Every row gives one point. Each copy is the shape, with its points in the same order, turned, moved and blurred by noise. Say if it was mirrored as well.
In the rows, zero is written as 128.

Shape, 5 rows:
[[ 91  91]
 [ 92 101]
 [189 114]
 [105 125]
 [146 119]]
Copy 1 (5 x 2):
[[150  77]
 [147  88]
 [ 71 148]
 [147 111]
 [109 132]]
Copy 1 is: mirrored
Copy 2 (5 x 2):
[[153  74]
 [143  81]
 [192 160]
 [130 102]
 [162 130]]
Copy 2 is: only turned
Copy 3, 5 rows:
[[ 84 172]
 [ 96 171]
 [ 91  72]
 [116 157]
 [103 117]]
Copy 3 is: only turned

Shape:
[[174 165 126]
 [ 77 179 136]
 [ 77  98 100]
 [151 135 146]
 [153 138 146]
 [164  83  99]
 [144 132 148]
 [ 78 153  90]
 [178  87 148]]
Copy 1 (9 x 3):
[[124 152 186]
 [ 58 167 113]
 [115 108  77]
 [105 110 159]
 [110 122 169]
 [174  89 132]
 [115 111 159]
 [102 158  93]
 [149  66 169]]
Copy 1 is: only turned
Copy 2 (9 x 3):
[[132  86  91]
 [154 185  78]
 [ 94 190 145]
 [135 110 128]
 [138 105 127]
 [ 73 106 163]
 [140 116 129]
 [105 189  93]
 [122  84 173]]
Copy 2 is: only turned
Copy 3:
[[135 181 103]
 [ 67 120 134]
 [131  62 124]
 [144 153 139]
 [142 156 137]
 [197 119 106]
 [142 150 141]
 [ 89  88 102]
 [200 150 145]]
Copy 3 is: only turned
Copy 4 (9 x 3):
[[190 126 135]
 [133 204 117]
 [ 78 143 126]
 [167 139 159]
 [173 133 157]
 [132  72 152]
 [156 139 156]
 [112 166  86]
 [147  87 189]]
Copy 4 is: only turned

Shape, 8 rows:
[[143  73 160 112]
 [185  71 130 113]
 [ 93 110 120 146]
 [119 118 127  96]
 [135 166 148 142]
 [ 55 125 135  91]
 [141 165 130 185]
 [ 65 155 122 103]]
Copy 1 (8 x 4):
[[179 110 161  66]
 [151  65 155  46]
 [156 106 187 142]
 [171  92 138 122]
 [117 134 136 130]
 [207 118 155 171]
 [ 79 129 162 131]
 [178 116 143 183]]
Copy 1 is: mirrored
Copy 2 (8 x 4):
[[143 118  76  95]
 [181 111  54 138]
 [ 93 142 101 136]
 [144 156 113 124]
 [128 101 153 146]
 [ 93 190 138 101]
 [102  77 142 180]
 [ 99 177 157 135]]
Copy 2 is: only turned
Copy 3 (8 x 4):
[[123 144  65 109]
 [148 122  42 158]
 [108  99 121 101]
 [145 122 122 121]
 [102 138 150 153]
 [129 116 155  64]
 [ 71 126 145 175]
 [129 105 172  84]]
Copy 3 is: mirrored
Copy 4 (8 x 4):
[[189 133  86 134]
 [180 164  60 164]
 [115 118 105 111]
 [150 162 114 109]
 [126 143 158 158]
 [138 136 137  57]
 [ 94 125 146 181]
 [114 148 154  72]]
Copy 4 is: only turned

Shape:
[[ 91 140 112 157 107 151]
 [114 110 169 134 150  60]
 [149  58 153 153 179  86]
 [146 144 146 107 148 193]
 [107 115 168 148 117  94]
 [106 162  76 151 123 130]
 [ 99 121 113 104 117 139]
 [144 158  93 122 101 158]
 [203 104 134  99 125 194]]
Copy 1:
[[ 96 136 119 129 142  97]
 [182 190 146 103 104 153]
 [167 159 186 156  85 185]
 [134 101 108 150 187 167]
 [133 179 127 108 113 147]
 [139 107 133 115 148  77]
 [127 135 156 109 169 131]
 [116  76 114 102 158 118]
 [122  64 134 144 164 212]]
Copy 1 is: only turned
Copy 2 (9 x 6):
[[100 170 121 173 141  82]
 [212 178 127 145 182  92]
 [209 139 116 175 212 145]
 [124 141 166 149 101 152]
 [168 184 144 145 183  87]
 [118 143 103 179 120  60]
 [121 160 104 129 134 108]
 [100 114 135 143 114  85]
 [117  79 168 128 138 171]]
Copy 2 is: only turned
Copy 3 (9 x 6):
[[143 149  77 139 122 113]
 [111 109 166 218 116 113]
 [109  61 175 176 133  72]
 [130 113 139  81 137 150]
 [154 117 130 198 121 119]
 [122 180  95 132 139  88]
 [137 142 108 128  84 116]
 [157 166 125  91 141 101]
 [164  88 184  41 152 113]]
Copy 3 is: only turned

Shape, 14 rows:
[[161 132 160 131 145 185 145 189 138]
 [169  91 112 140 112 144 106 159 128]
 [118 144 155 138 121 110  95  98 127]
 [137 132 134 133 218 100 133 104 178]
 [125 123 132 100 129  97  90 107 134]
 [150 142 200 124 121 112 143  98 153]
 [124 115 140 115 149 101 117 118 121]
 [125 124 128 123 120 134 130 147 163]
 [121 130 170 119 113 106 142 106 128]
 [123 130 111 134 194 104 137 119 126]
 [164 111 106 102 139 184 115  94 128]
 [122   7 107 127 114 116  96 121 127]
 [131  98 105 139 112 101 137 135 122]
 [157 142 106 125 129 103 139 226 123]]
Copy 1 (14 x 9):
[[126 114 137 128 182 129 174 169  85]
 [151 104  85 168 154 100 133 137 111]
 [166 122 153 123 100  92 105 122 132]
 [116 160 148 115  99  75 187  68 107]
 [161 106 138 143  94 111 116  86 132]
 [104 120 173 106 104  99  99 131  97]
 [152 131 154 150 118 107 127  94 129]
 [144 121 113 112 143 126 131 108  96]
 [133 131 170 126 117 116  91 117 112]
 [149 178 149 150 113 101 169  86 122]
 [113 120  95 142 115 134 154 141 165]
 [137 110  81 183 179  85  90  61 166]
 [159 154 108 164 140 115 102 103 106]
 [182 127 121 179 155 136 162 126  35]]
Copy 1 is: only turned
Copy 2:
[[110 123 124 184 151 178 126  76 112]
 [ 99 120 116 160 127 121 153 124  75]
 [155  79 120 137 118  98  97 133 136]
 [156 122 118 104  77 103 129  45 160]
 [146  96 144 147 101  75 133 133 140]
 [163  74 150 150 144  98  89  71 117]
 [118 104 137 139 118  88 123 110 148]
 [153 132 145 152 144 123 135 109 121]
 [143  87 154 134 157  87 100 102 138]
 [120 130 119 105  96 109 125  88 168]
 [123  72 139 130 121 136 194 107 116]
 [ 94 122 101 147 152  26 196 132  93]
 [102 132 140 117 137  86 132 129 102]
 [ 79 186 162 170 113 148 103 116 106]]
Copy 2 is: mirrored
Copy 3 (14 x 9):
[[ 86 118 183 149 116  98  67 134 141]
 [148 130 140 143 137  69 100 138 171]
 [149 162 115 180 136 152 129 142 135]
 [ 99  78 113 151 107 130 165 182 115]
 [175 137 133 171 138 122 144 156 122]
 [100 146 125 214 126 125 136 120 101]
 [149 115 138 164 131 134 151 139 138]
 [140 118 130 150 152 109  92 141 113]
 [140 148 135 185 141 143 145 105 114]
 [133  97 127 121 104 155 156 145 136]
 [128 173 161 121 132  89 148 171 127]
 [181 100 144 145 224  88 158 144 188]
 [164 115 123 135 156 104 132 100 143]
 [176  82 144 137  76  98  75 101 145]]
Copy 3 is: only turned
Copy 4 (14 x 9):
[[141 150 147  94  66 145  87  94 141]
 [125  96 157  79 122 142 104 127 109]
 [136 139 137 132 141 112 184 123 114]
 [141 190 153 109 126 100 149 191 184]
 [117 138 127 118 150  86 156 151 103]
 [126 180 172 159  97 128 168 135 104]
 [107 135 133 131 134 101 146 146 136]
 [160 135 146 121 120 111 110 135 119]
 [123 144 151 167 120 117 155 130 110]
 [124 145 122 120 137 113 135 169 184]
 [111 167 151  84 175 134 100 104 123]
 [ 94  60 204  95 174  82 110 147 119]
 [126  93 143 133 144 131 119 157 126]
 [143  94  92 105  66 147  82 165 124]]
Copy 4 is: mirrored

Shape, 17 rows:
[[ 88 123 142 145 156  57 127 202 122 131 150]
 [ 96 114  57 150 134 185 114  90 159 147 123]
 [133 131 154 163 111  53 117 177 115 126  85]
 [104  93 125 140 140 108 146 105 160 141 136]
 [ 96 158 172 137 129 166 117  86 116  89 129]
 [ 56 153 102 130 108 168 152  78 146 175 116]
 [145 115 145 101 106 156  99  98 129 136 143]
 [126 160 131 105 133 141  69  69 103 139 138]
 [ 77 103 117 215 126 151 126  90 173 149 136]
 [ 75 137 132 125 108  75 100 165 165 113 134]
 [151 162 167 108 131 177 104 109 164 124 127]
 [107 141 100 170 104 203 151 130 135  98 115]
 [102 153  79 156 110 127 179 105 143 105 143]
 [166 221 172 121 145 188 128 135 120 117 140]
 [124 175 152 104 124 147  79 109 122 143 187]
 [ 92  94 201 138 147  82 115 186  90 113 108]
 [122 134 155 148 188  64 119 197 150  85  96]]
Copy 1 (17 x 11):
[[ 88 179 125 138  77 101 183 139 131 140 227]
 [108 107 116 126  75 195 105 108 128  93 102]
 [144 189 128 128  79  64 129 134 113 157 200]
 [ 82 144 104 138  98 116 147 102 143 136 126]
 [154 160 129 118 139 140 132  56 175  84 151]
 [126 115  49 142  91 182 101  84 166 104 139]
 [152  92 134 140 137 114 146 100 147 108 128]
 [156  80 127  84 120 117 134  92 168  84 155]
 [113 154 100 118  64 178 140  55 114 149 107]
 [123 161 138 143  65 119 161 135 186 158 185]
 [148 114 156 131 169 146 109  85 162 127 153]
 [155 178 118 151 117 196 107 109 122  89 121]
 [122 183  76 116 113 166 132 145 155 110 119]
 [167 142 144 105 210 160 112 101 142 105 203]
 [157  86 130 103 147 146 174  99 172 111 181]
 [116 192 147 163  89  59 168  82 128 112 220]
 [ 78 211 180 118  97  87 133 129 135 145 215]]
Copy 1 is: mirrored
Copy 2 (17 x 11):
[[144 103 175 115 173 188  87 194 131 124 109]
 [127  95 126 208 108  75 140 126  94 150 130]
 [124 169 168 132 190 199 136 150 128 123 103]
 [174 132 166 159 141 101 120 162 110 121 143]
 [154 171 107 104 132  85 112 133 109 198 111]
 [169 102  96 195 136  93 136 123 123 192 167]
 [119 157 101 125 111 111 138 156 100 132 166]
 [120 136 105 102 139 100 170 141  70 185 163]
 [152 136 159 214 148  59 129 182 134 153 104]
 [145 140 120 151 194 169  81 173  85 129 121]
 [161 153  67 113 110 115 154 151 105 132 111]
 [118 135  91 174 105  92  97 105 142 164  90]
 [145 104 127 161 177  83  94  97 146 131 133]
 [131 127  52  68 126 124 163 123 143 146  86]
 [118 117  70  99 140 107 146 180  95 152 152]
 [144 167 178  99 148 201  94 201 134 163 111]
 [159 139 176 107 183 188 101 157  94 113  56]]
Copy 2 is: mirrored
